Each row is a point. Each copy is the shape, with its points in the same order, stretched, turned, moved and blurred by noise. Is it also mirrored, or only turned?

Shape, 9 rows:
[[  3   6  -8]
 [  7   4   2]
 [ -2   4   9]
 [ 19  -4   3]
 [ 35   3  -1]
 [ -3 -12  57]
 [-25  43 -25]
 [  0   7  -9]
 [-34 -11  33]]
Copy 1, 9 rows:
[[ 10   4  -8]
 [ 17   4  -3]
 [  9   2   2]
 [ 29  -6   2]
 [ 42   5  -3]
 [ 20 -19  57]
 [-23  37 -11]
 [ 13   6  -7]
 [-16 -22  39]]
Copy 1 is: only turned
Copy 2:
[[ -6   8 -14]
 [ -1   8  -2]
 [-17   4   4]
 [  9   1   2]
 [ 25  12   3]
 [-28 -14  51]
 [-32  39 -40]
 [ -7   7 -17]
 [-50 -16  18]]
Copy 2 is: only turned
Copy 3 (9 x 3):
[[-11   1  -6]
 [-13   2   7]
 [ -3   3  10]
 [-25 -12  13]
 [-43  -8  13]
 [ 20  -3  60]
 [ -1  40 -34]
 [ -9   4  -4]
 [ 40   2  27]]
Copy 3 is: mirrored
Copy 4:
[[  4  -7  -9]
 [ -4 -14  -3]
 [-13 -11   3]
 [  3 -30  -2]
 [ 11 -36  -9]
 [-32 -20  47]
 [-26  25 -41]
 [  0  -2  -6]
 [-29  15  38]]
Copy 4 is: mirrored

Shape (8 x 4):
[[ -2   2  18   3]
 [ -4  11  -9  16]
 [-55  23  15 -26]
 [-16   9  14 -26]
 [-33 -22  30 -27]
 [ -2  -2 -16  15]
 [ -3   0 -10   5]
 [ 12  -9 -21   3]]
Copy 1, 8 rows:
[[-12  -4  24   3]
 [  7  14   0  12]
 [ 20  25  54 -46]
 [ -2   3  24 -31]
 [  7 -27  49 -26]
 [ 12   6 -10  12]
 [ 11   7  -3   0]
 [  9  -3 -20   2]]
Copy 1 is: mirrored
Copy 2, 8 rows:
[[  1   9  19   2]
 [-10  17  -8   9]
 [-60  13  44  -6]
 [-19   9  30 -22]
 [-19 -22  47 -11]
 [ -5   6 -13   8]
 [ -7   5  -9  -2]
 [  4   2 -18 -10]]
Copy 2 is: only turned
Copy 3:
[[ 13   8   7  14]
 [-11  -6   3  22]
 [-23  39 -40 -11]
 [  2  18  -9 -14]
 [ 34  22 -41 -15]
 [ -6 -21  -3  18]
 [ -3 -13  -1  13]
 [  2 -29   4   9]]
Copy 3 is: mirrored

Shape (11 x 6):
[[ 21 -16   2  25   8  21]
 [ -9  -2  -5  -4   5  31]
 [  1   3 -16  12  14  15]
 [-23  -5 -30 -22   0  -6]
 [-25   8   7  -8   6  27]
 [ 27 -32   8  -8  -4  -4]
 [  3 -13  47  35   4  30]
 [-17 -15  -3  12   1  -5]
 [  8 -13   1   0  32  -6]
 [ 16  24 -26  14 -18  -5]
 [ -3 -17  -9 -42   7  42]]
Copy 1:
[[ 23  -2   0  20  11  11]
 [  0  -2 -12 -10   2  21]
 [  7  15 -17   0   5   1]
 [-11  -5 -24 -26  -9 -20]
 [-18   4  -7 -18   5  25]
 [ 29 -30  13   1   5  -8]
 [ -2  -9  25  31  25  42]
 [-13  -6  -6   7   6  -7]
 [  8   3  -2  -9  30 -16]
 [ 12  26  -1   3 -28 -13]
 [ 17 -28 -15 -38   0  26]]
Copy 1 is: only turned
Copy 2:
[[  3 -24 -12  34   8   6]
 [-12  10 -15  14  -7  16]
 [ -1  10 -17  27  10  -4]
 [-19  24 -24   2  -9 -30]
 [-15  20   1  10  -5  17]
 [ -5 -39 -13  -1   0 -19]
 [ -3 -34  28  32   0  29]
 [-16   0   1  25  -9 -21]
 [-16  -8  -3  13  27 -18]
 [ 31  19 -18  25  -5 -18]
 [-26   3 -39 -17  -5  21]]
Copy 2 is: only turned
Copy 3, 11 rows:
[[  0 -36  22  10   1  19]
 [-18 -13  24 -27  -6  21]
 [ -5 -26  10  -8 -17  13]
 [-23 -10 -24 -30 -12  12]
 [-24   4  22 -30  -7  15]
 [  2 -22  -6   0  28   9]
 [-14  -8  60  12  19  19]
 [-20  -8   1  -1  -4  11]
 [ -9 -29  -6 -11   5 -21]
 [ 26  -5 -14   7 -28  32]
 [-20 -23  13 -59  15  21]]
Copy 3 is: mirrored

Shape (12 x 9):
[[-27  18 -37   6 -16   6  20  22  -4]
 [-11   3  19 -21 -20  14 -33  11  10]
 [ 22 -27  11  26   5  23   7  22   4]
 [ 26   9 -12 -24   8  26 -37   5  -8]
 [-18  30  18  -4  23 -19 -20 -20   3]
 [  9 -30   4   3 -21   1  10   3  16]
 [ 20  17  16 -23  -3   8  -2   3 -11]
 [  3   5   5  -6  34  11 -16 -26 -43]
 [-13   7  14  12  33 -25 -14  19 -24]
 [-15  12 -26   9 -21  15 -29 -32 -25]
 [-10 -17 -23  23  15 -25 -32  28   0]
 [ -2 -29 -13  -6  31  -8  -3  13  17]]
Copy 1, 12 rows:
[[-25   3 -22  46 -11   2   7 -25   0]
 [-33  34  26 -20  -3   6 -14  11   0]
 [ 10  -5  -4   1  31  26   0  33  12]
 [  0  22  13 -10  19 -14 -46  15 -15]
 [  4  17  28   3 -28 -19  11  14 -34]
 [  1  -1   0  -9   6  29   2  -4  32]
 [  1  27   5 -13  19  -5   1 -10 -15]
 [ 14 -12  16 -11   4 -11 -15   5 -60]
 [ -4 -18  14   3   4 -28  24  21 -26]
 [-15   3  38  24 -18   7 -36 -29 -25]
 [-13 -33  16  18  -5 -23  -9  25  18]
 [  9 -17 -14  -9 -13  -6 -10  36  10]]
Copy 1 is: mirrored
Copy 2:
[[ 39 -15 -41  24   1 -18  -4   5 -13]
 [  4  27  17 -29  18  -1 -18  38  16]
 [ 26 -18  27  23 -21  18  -8   8   7]
 [ 25  30  30 -20  18  18 -34   7  -9]
 [-42  13  -5  -3   7  -6  -6  -7 -19]
 [ 12 -18   5 -15 -14   2   9   3  23]
 [  6  28  21  -6  -1  -1   4  -3   5]
 [ -9   9  25  22  39   3  -8 -21 -21]
 [-11 -18  15  19   6 -35  -7  10 -22]
 [  9  10 -18  12  44   3 -26 -19  16]
 [  6 -41   7   1   2 -18 -40  10 -14]
 [ 13 -26   6 -13  -2  13   1   8 -21]]
Copy 2 is: mirrored
